Each point is reached from the start by the listed moves, each made 0, 1 or 2 times, or once backwards (-1), plus a little noise. Is the number of moves made odd or even? Then give how often each move was made.

Moves:
(1): [-0.04  0.22  0.11]
(2): [-0.41 -0.12 -0.25]
Start: [ 0.04 -0.04 -0.05]
Points:
[-0.74 -0.51 -0.65] => odd (-1, 2)
[-0.41  0.05 -0.18] => even (1, 1)
[-0.43  0.26 -0.08] => odd (2, 1)
[-0.33 -0.38 -0.41] => even (-1, 1)

Moves:
(1): [ 0.00  0.19 -0.11 -0.24  0.12  0.28  0.02  0.11]
(2): [0.15 0.10 0.00 0.08 0.03 0.07 0.20 0.15]
(3): [-0.25  0.19 -0.13 -0.04  0.02  0.12  0.01 -0.28]
(4): [-0.06  0.06 -0.07 -0.01 -0.04  0.15 -0.02  0.01]
(5): [-0.16 -0.14 -0.07 -0.23 -0.03 -0.19  0.30 -0.26]
(6): [-0.26  0.00 -0.06  0.15  0.03  0.09 -0.01 -0.03]
Start: [-0.03  0.02 -0.04  0.00  0.03  0.10  0.05  0.04]
Points:
[-0.73  0.57 -0.35 -0.01  0.26  0.67 -0.39 -0.36] => odd (1, -1, 2, -1, -1, 1)
[ 0.16  0.08 -0.05 -0.17 -0.02  0.16  0.05  0.08] => even (0, 0, 0, 1, 0, -1)
[-0.30  0.49 -0.57 -0.83  0.28  0.55  1.10 -0.24] => odd (2, 2, 1, 0, 2, 0)
[-1.38 -0.24 -0.47 -0.05 -0.20 -0.03  0.38 -1.04] => odd (-1, -1, 1, 2, 2, 2)
[-0.03 -0.70  0.14 -0.18 -0.14 -0.84  0.65 -0.31] => odd (-1, 0, -1, -1, 2, 0)

Moves:
(1): [-0.18 -0.05  0.02  0.00 -0.11  0.03  0.28 -0.08 -0.08 -0.02 -0.08 -0.03
  0.17 -0.02]
(2): [ 0.11 -0.10  0.05  0.16  0.09  0.04  0.07 -0.07  0.07 -0.24 -0.06 -0.04
 -0.04  0.13]
(3): [-0.01  0.16 -0.05 -0.17  0.17 -0.11 -0.18 -0.10  0.24  0.23  0.28  0.27
  0.13  0.19]
(4): [-0.10  0.06  0.15 -0.13 -0.12 -0.32 -0.04  0.12 -0.16 -0.02 -0.24 -0.04
  0.12  0.01]
(5): [ 0.10  0.02 -0.03 -0.02 -0.01  0.18  0.07 -0.06 -0.09  0.06 -0.09  0.04
  0.13  0.01]
(6): [-0.14 -0.11  0.22  0.10  0.15  0.16  0.25  0.00 -0.04 -0.14 -0.07  0.32
  0.23 -0.10]
(7): [ 0.05 -0.01  0.24 -0.01 -0.08  0.03 -0.06  0.08  0.13 -0.06 -0.03 -0.17
 -0.04 -0.14]
(8): [-0.05 -0.17 -0.21 -0.15 -0.04  0.12 -0.15 -0.03  0.07  0.11  0.12 -0.02
  0.13 -0.02]
(9): [ 0.04 -0.04  0.06  0.21 -0.02 -0.14  0.12  0.19 -0.04  0.04 -0.02 -0.24
  0.10  0.03]
(10): [-0.20  0.13  0.11 -0.15  0.07  0.12 -0.22  0.11  0.20  0.20  0.02  0.23
 -0.09  0.12]
(11): [-0.12  0.24  0.28 -0.03  0.10 -0.01  0.00  0.08  0.00 -0.13  0.19 -0.07
  0.01  0.05]
(12): [ 0.05  0.19 -0.04  0.20 -0.06  0.04 -0.04  0.04  0.04 -0.14  0.08  0.20
 -0.16  0.14]
Start: [-0.03  0.05  0.06 -0.04  0.24  0.10 -0.07  0.10  0.09  0.05  0.11  0.01
 -0.08  0.03]
Points:
[-1.07  0.27  1.06 -0.28 -0.57 -0.12 -0.12  1.16  0.09  0.32 -0.30 -0.61
  0.45 -0.11] => even (2, -1, -1, 2, 0, 0, 2, 2, 2, 2, 1, 1)
[-0.40 -0.21 -0.45 -0.55  0.13  0.29  0.51 -0.22 -0.33  0.73  0.44 -0.26
  1.34 -0.01] => odd (2, -1, 1, 0, 2, 0, -1, 2, 1, -1, 1, -1)
[ 0.69  0.47 -0.36  0.42  0.35  0.40 -0.48  0.09  0.91  0.40  0.98  0.06
 -0.03  0.79] => odd (0, 1, 2, -1, 2, -1, 1, 1, 2, 0, 0, 2)
[-0.06  1.06  0.85  0.47  0.58 -0.43  0.18  0.50  0.23 -0.01  0.46  0.73
  0.40  0.72] => odd (0, 0, 2, 1, 1, 1, 0, -1, 2, 0, 1, 2)
[-0.65  0.13  0.91 -0.60  0.49  1.14 -0.36  0.39  0.21 -0.09  0.37  0.60
  0.27 -0.41] => odd (-1, -1, -1, 0, 1, 2, 1, 2, -1, 1, 2, 0)
[ 0.22 -0.14 -0.35  0.06  0.01  0.22 -0.14 -0.24  0.88  0.22  1.00 -0.46
  0.30  0.32] => even (2, 1, 2, -1, 0, -1, 2, 2, 1, -1, 0, 1)
[-0.27  0.35  1.44  0.26  0.72  0.08  0.75  0.35  0.32 -0.20  0.62  0.04
  1.16 -0.05] => odd (1, 0, 2, 0, 1, 2, 2, 0, 2, -1, 2, 0)
